Every row gives one point. Two turns around zero, p and q, are shown by what they do to some points. Where does a point land after both, in the order given? Backwards means that the second turn is done in reverse. Each puzzle has new turns, and all numbers are rounded.

Turn p:
[ 1 54] => [-46  28]
[ 19 -19] => [26  7]
[7 6] => [-2  9]
[-27 -41] => [ 22 -44]
Turn q:
[-10 -34] => [35 -1]
[-27  35] => [-27 -35]
[36 -1] => [-8 35]
Where do these land?
p, then q: [ 36 -39] => [-23  48]
p, then q: [ 7 16] => [-11 -13]
p, then q: [ 21 -22] => [-14  27]
p, then q: [-37  37] => [ 25 -46]
p, then q: [-27   7] => [ 24 -14]

Turn p:
[-12 -17  46] => [-47  10  17]
[ 38 -10   8] => [-16 -31 -20]
[-44  -5 -15] => [14 44  9]
[-18 -16 -18] => [  8  26 -13]
[ 37  48 -20] => [ 39 -50   8]
Turn q:
[-45   7 -20] => [ 10 -21 -44]
[ 21 -46  -2] => [38  8 33]
[10 51 -7] => [-42  22 -22]
[ 14 -12  29] => [-6 -9 33]
Where do these land?
q, then p: [ -3 -26  65] => [-68  18  -3]
p, then q: [-16  11 -16] => [-17  14  12]
p, then q: [  0 -24 -21] => [  1  23 -22]
q, then p backwards: [ 19  38 -28] => [-22 -46   0]

Turn p:
[-31   3 -31  14  23 -58] => [ 42 -24  -1 -53   9 -27]
[-52   4  12  30  75  27] => [ -3  12  89 -29  29 -19]
[ 23 -13  54  24 -16 -29] => [47 -5 -3 55  6  0]
[ 26   5 -32  -5  -3 -15] => [ 10  11 -28 -22 -20  10]
[ 32  -4   8 -36  -4  21] => [-25  13  -8  22 -38   7]
[  0  11 -22  53  -3  23] => [  5  25   4 -19  42  34]
[-19 -45  16 -13 -20  15] => [-19 -45  13  24  -3  18]
[ 44  25  -7 -44 -29   6] => [-25  24 -51  17 -36  -5]
[-22  12   1 -24 -23   8] => [-31 -14 -16   4   8 -18]
Turn q:
[-10   7 -29 -33   2 -21] => [ 11  13 -31  17 -18 -25]
[ 38  30  36 -10  37  -6] => [ -3   7  55   7  14 -43]
[ 44   7 -42  44  32  17] => [ -5 -71  25  33 -15  -1]
[-28   1 -23 -12 -29  11] => [ 22   5 -34 -14 -18  15]
[ 19 -10  43 -16 -20 -22] => [-35  38  17 -21   0  -9]
[-38 -56  30  -8 -32  30] => [-15  12 -38 -56  36  34]
[ 24  24  29   1 -16   2] => [ -3  14  39 -19 -14  -4]
[-48  -3 -43  33  28 -12] => [ 26 -18 -32  54  16  30]
Where do these land?
q, then p: [ 34   3 -26 -59  -7 -71] => [ 34 -21 -61 -27  58 -31]
p, then q: [-12  25   6  21 -12  14] => [ 18  -6   9  27  18 -12]
p, then q: [-17  -8 -24  -7 -14  -7] => [ -5  -5 -31  -4   6 -11]
p, then q: [ 59 -14 -24  18   8  17] => [ 38 -23  19 -42 -29   0]
q, then p backwards: [-16 -25 -11   4  -6  27] => [ -8 -10 -28   9 -25 -11]
p, then q: [ -1 -17 -28  19  56  -2] => [ -3  26  19 -47   1 -36]
q, then p backwards: [-14 -25   5 -20   0  35] => [-21  12 -34  12 -14 -20]
p, then q backwards: [-15  66  80  -3 -16  14] => [  1   1  14 -32  76 -67]
q, then p backwards: [-18  -5  23  29  -9 -28] => [20 -1  5 22 -4 41]
